Every row gives one point. Examples show where two turns around zero, p and q, send a point. Write where each new point lands after one turn and then the other. Backwards means that the second turn is done in reverse. Each puzzle has new turns, and all numbers are rounded.
In the rows, zero is written as 128.

Turn p:
127; 127; 163 => 122; 157; 147
136; 139; 176 => 126; 176; 142
129; 155; 78 => 131; 99; 79
148; 131; 110 => 149; 119; 114
94; 125; 138 => 94; 127; 139
134; 90; 103 => 146; 90; 147
Turn q:
116; 117; 145 => 112; 136; 143
126; 189; 104 => 170; 156; 86
127; 86; 118 => 97; 99; 132
144; 120; 145 => 134; 120; 150
Where do these land?
p, then q: 151; 129; 93 => 129; 86; 124
q, then p backwards: 146; 145; 154 => 153; 107; 144
p, then q: 113; 143; 159 => 134; 163; 116
p, then q: 65; 119; 123 => 71; 157; 129
q, then p: 141; 100; 99 => 126; 95; 155
p, then q: 151; 133; 140 => 154; 126; 127

Turn p:
158; 139; 103; 106 => 99; 115; 125; 94
150; 130; 128; 138 => 124; 115; 108; 124
82; 84; 144; 125 => 152; 127; 173; 169
142; 127; 137; 95 => 136; 114; 143; 98
108; 161; 128; 176 => 129; 170; 90; 154
Turn q:
108; 114; 108; 146 => 122; 124; 112; 96
104; 99; 108; 87 => 112; 72; 130; 119
106; 169; 140; 147 => 123; 164; 160; 110
112; 103; 143; 152 => 99; 140; 103; 119
170; 117; 107; 97 => 164; 95; 118; 156
175; 162; 131; 143 => 172; 161; 133; 152
121; 132; 159; 123 => 105; 139; 140; 145
Where do these land?
p, then q backwards: 107; 163; 141; 125 => 136; 149; 127; 165
p, then q: 149; 114; 146; 144 => 139; 117; 97; 124
q, then p backwards: 136; 98; 159; 84 => 136; 82; 102; 159
p, then q: 128; 96; 101; 157 => 106; 147; 104; 94
q, then p backwards: 92; 141; 99; 104 => 147; 111; 127; 81
p, then q: 156; 156; 122; 154 => 149; 101; 133; 95

Turn p:
152; 147; 147; 112; 169; 160 => 147; 134; 155; 86; 105; 157
107; 94; 87; 170; 120; 143 => 153; 84; 84; 154; 129; 115
112; 105; 128; 120; 155; 125 => 119; 102; 127; 122; 141; 152
184; 134; 161; 105; 110; 109 => 140; 187; 165; 134; 148; 136
72; 119; 114; 138; 116; 147 => 112; 79; 110; 124; 126; 95
109; 115; 96; 175; 107; 89 => 116; 117; 85; 187; 125; 118
130; 145; 108; 97; 105; 117 => 111; 158; 109; 112; 143; 110
131; 134; 152; 123; 118; 129 => 125; 136; 152; 129; 128; 119
156; 160; 159; 113; 153; 132 => 128; 157; 163; 106; 105; 151
Turn q:
125; 117; 177; 131; 144; 123 => 133; 164; 144; 106; 156; 126
136; 99; 110; 120; 149; 106 => 126; 110; 100; 97; 139; 135
111; 147; 133; 114; 59; 128 => 167; 127; 145; 160; 98; 85
117; 110; 104; 151; 160; 115 => 94; 102; 123; 101; 139; 133
144; 212; 142; 116; 144; 148 => 127; 164; 161; 156; 81; 182
121; 111; 124; 121; 147; 144 => 127; 116; 127; 128; 154; 142
142; 100; 106; 143; 92; 131 => 122; 114; 96; 146; 129; 91
Where do these land?
p, then q: 95; 99; 124; 110; 135; 163 => 150; 115; 101; 100; 164; 137
p, then q: 137; 159; 106; 111; 125; 109 => 135; 107; 148; 141; 96; 139
q, then p: 130; 103; 141; 160; 84; 141 => 93; 135; 112; 167; 112; 153
p, then q backwards: 169; 124; 109; 131; 150; 93 => 170; 142; 142; 104; 150; 152
p, then q: 155; 146; 99; 158; 158; 109 => 112; 116; 120; 184; 109; 119
p, then q: 94; 152; 151; 105; 135; 103 => 149; 112; 177; 119; 141; 115
q, then p: 116; 114; 165; 121; 108; 178 => 135; 131; 145; 150; 81; 169

Turn p:
159; 110; 112; 153; 140; 130; 166; 104 => 90; 142; 151; 142; 135; 117; 153; 163
125; 99; 148; 139; 109; 132; 84; 123 => 154; 131; 123; 153; 169; 137; 105; 120
111; 129; 146; 152; 110; 167; 123; 140 => 126; 101; 133; 146; 137; 99; 95; 115
139; 161; 112; 111; 166; 129; 133; 116 => 122; 120; 153; 98; 111; 139; 163; 118
108; 178; 102; 88; 108; 126; 127; 87 => 142; 117; 117; 146; 82; 139; 177; 85
126; 125; 172; 121; 119; 105; 109; 171 => 147; 125; 110; 111; 128; 156; 74; 136
126; 156; 88; 117; 96; 98; 117; 111 => 115; 146; 95; 143; 111; 150; 159; 92
92; 92; 137; 133; 117; 101; 115; 136 => 158; 167; 108; 135; 136; 117; 101; 130
112; 86; 138; 135; 115; 138; 94; 181 => 148; 126; 93; 113; 172; 110; 81; 129
154; 147; 134; 92; 152; 153; 165; 126 => 123; 87; 144; 107; 101; 129; 157; 159
156; 126; 119; 166; 177; 129; 174; 113 => 82; 146; 182; 113; 126; 114; 144; 161
Turn q:
92; 111; 116; 135; 134; 150; 108; 154 => 114; 100; 99; 121; 110; 120; 95; 121
108; 156; 172; 116; 102; 101; 149; 111 => 164; 150; 152; 128; 115; 167; 140; 92
101; 132; 125; 160; 136; 126; 165; 102 => 158; 123; 111; 87; 149; 152; 132; 130
117; 121; 137; 147; 169; 93; 154; 128 => 140; 144; 109; 97; 161; 114; 139; 96
136; 99; 88; 99; 154; 158; 126; 150 => 83; 89; 139; 117; 135; 92; 117; 141
123; 100; 155; 151; 122; 96; 164; 115 => 141; 135; 113; 127; 172; 160; 143; 97
152; 105; 90; 98; 144; 147; 73; 123 => 76; 135; 143; 142; 125; 93; 92; 166
174; 159; 146; 116; 108; 159; 97; 131 => 112; 145; 142; 162; 83; 127; 156; 161
150; 170; 122; 129; 84; 122; 116; 138 => 164; 131; 144; 169; 102; 125; 138; 149
Where do these land?
q, then p: 81; 107; 171; 125; 79; 126; 90; 101 => 129; 79; 144; 164; 168; 109; 131; 73
q, then p backwards: 166; 128; 129; 174; 188; 175; 129; 168 => 135; 113; 53; 94; 110; 147; 179; 155
p, then q: 120; 123; 114; 75; 113; 128; 131; 128 => 133; 96; 146; 142; 160; 116; 141; 150
p, then q: 152; 143; 109; 161; 174; 116; 130; 114 => 130; 134; 142; 94; 95; 154; 139; 90
q, then p backwards: 170; 134; 139; 97; 120; 116; 148; 143 => 132; 134; 111; 141; 140; 150; 130; 77
q, then p backwards: 149; 105; 104; 109; 136; 102; 137; 137 => 130; 110; 120; 160; 134; 162; 116; 120
q, then p: 136; 119; 126; 145; 99; 158; 133; 114 => 117; 110; 117; 116; 147; 95; 115; 136
p, then q backwards: 130; 129; 130; 133; 162; 126; 162; 118 => 146; 154; 120; 102; 141; 146; 125; 112
q, then p: 113; 148; 126; 101; 105; 124; 108; 108 => 133; 100; 130; 146; 139; 150; 100; 116
p, then q backwards: 64; 144; 132; 160; 103; 109; 114; 148 => 85; 130; 144; 121; 143; 85; 81; 151

Turn p:
70; 118; 97; 141; 94; 122; 101; 101; 154 => 68; 80; 157; 111; 138; 113; 138; 121; 149
123; 127; 138; 130; 122; 164; 170; 144; 124 => 123; 146; 136; 125; 108; 155; 114; 110; 90
114; 134; 176; 161; 152; 119; 151; 126; 157 => 122; 180; 159; 126; 161; 123; 103; 112; 132
149; 140; 156; 148; 93; 120; 93; 104; 144 => 131; 103; 128; 149; 158; 139; 90; 126; 168
170; 159; 149; 116; 121; 136; 115; 123; 87 => 166; 130; 110; 161; 103; 154; 112; 148; 150
180; 108; 102; 106; 169; 133; 154; 136; 155 => 159; 142; 87; 96; 144; 110; 122; 153; 79
99; 137; 99; 133; 136; 96; 141; 168; 120 => 107; 142; 133; 143; 136; 123; 186; 129; 111
115; 140; 127; 131; 137; 155; 97; 88; 155 => 110; 108; 148; 119; 122; 98; 86; 148; 142
136; 88; 75; 141; 114; 112; 115; 127; 100 => 104; 103; 74; 110; 120; 126; 164; 119; 141
123; 123; 118; 89; 142; 155; 106; 169; 106 => 155; 111; 126; 149; 85; 102; 149; 119; 100
129; 134; 171; 110; 129; 95; 165; 120; 105 => 164; 163; 151; 116; 133; 165; 144; 125; 147
Turn q:
103; 151; 132; 121; 131; 165; 102; 111; 146 => 132; 95; 117; 147; 142; 108; 144; 92; 137
139; 134; 105; 122; 160; 105; 175; 124; 111 => 149; 144; 127; 86; 128; 131; 115; 161; 160
141; 120; 140; 129; 80; 145; 119; 112; 88 => 135; 111; 172; 144; 121; 140; 95; 113; 100
147; 106; 125; 102; 107; 107; 121; 104; 130 => 129; 140; 150; 146; 130; 172; 127; 126; 139
95; 130; 152; 174; 128; 123; 82; 102; 141 => 101; 115; 136; 161; 83; 95; 157; 103; 133
74; 147; 160; 131; 141; 113; 99; 143; 137 => 78; 116; 102; 155; 123; 91; 127; 122; 147
107; 93; 114; 127; 103; 166; 126; 132; 129 => 120; 131; 133; 112; 137; 136; 123; 76; 101
122; 113; 164; 133; 148; 151; 101; 129; 130 => 109; 134; 146; 148; 147; 94; 150; 116; 119
174; 139; 75; 116; 146; 112; 155; 168; 124 => 149; 126; 105; 77; 144; 163; 134; 182; 116
177; 146; 113; 126; 135; 93; 201; 154; 146 => 177; 169; 91; 104; 125; 149; 110; 189; 128
Where do these land?
q, then p: 139; 117; 149; 146; 140; 99; 146; 117; 161 => 109; 131; 132; 160; 149; 157; 126; 151; 111
p, then q: 154; 171; 120; 105; 156; 92; 164; 170; 99 => 177; 116; 110; 94; 126; 101; 99; 173; 90
q, then p: 140; 109; 113; 141; 102; 115; 143; 116; 159 => 117; 113; 120; 141; 110; 160; 101; 147; 120
q, then p backwards: 106; 115; 159; 129; 134; 95; 79; 138; 119 => 87; 159; 99; 167; 121; 135; 114; 133; 126
p, then q: 130; 126; 155; 163; 150; 149; 138; 146; 118 => 139; 85; 128; 145; 99; 121; 131; 130; 142
p, then q: 118; 113; 157; 127; 155; 132; 87; 94; 168 => 92; 143; 126; 171; 129; 147; 160; 157; 154
q, then p: 110; 148; 99; 160; 99; 136; 156; 111; 136 => 136; 75; 101; 115; 131; 150; 118; 138; 141
q, then p backwards: 158; 96; 85; 131; 139; 173; 88; 108; 159 => 102; 98; 124; 91; 97; 83; 160; 171; 120
p, then q: 73; 135; 123; 90; 111; 150; 157; 149; 95 => 151; 146; 153; 153; 127; 116; 63; 100; 107
q, then p: 131; 125; 104; 116; 101; 119; 144; 100; 95 => 152; 98; 132; 134; 121; 116; 88; 111; 132
p, then q: 151; 153; 144; 100; 122; 148; 107; 158; 100 => 150; 132; 150; 128; 95; 136; 135; 137; 78
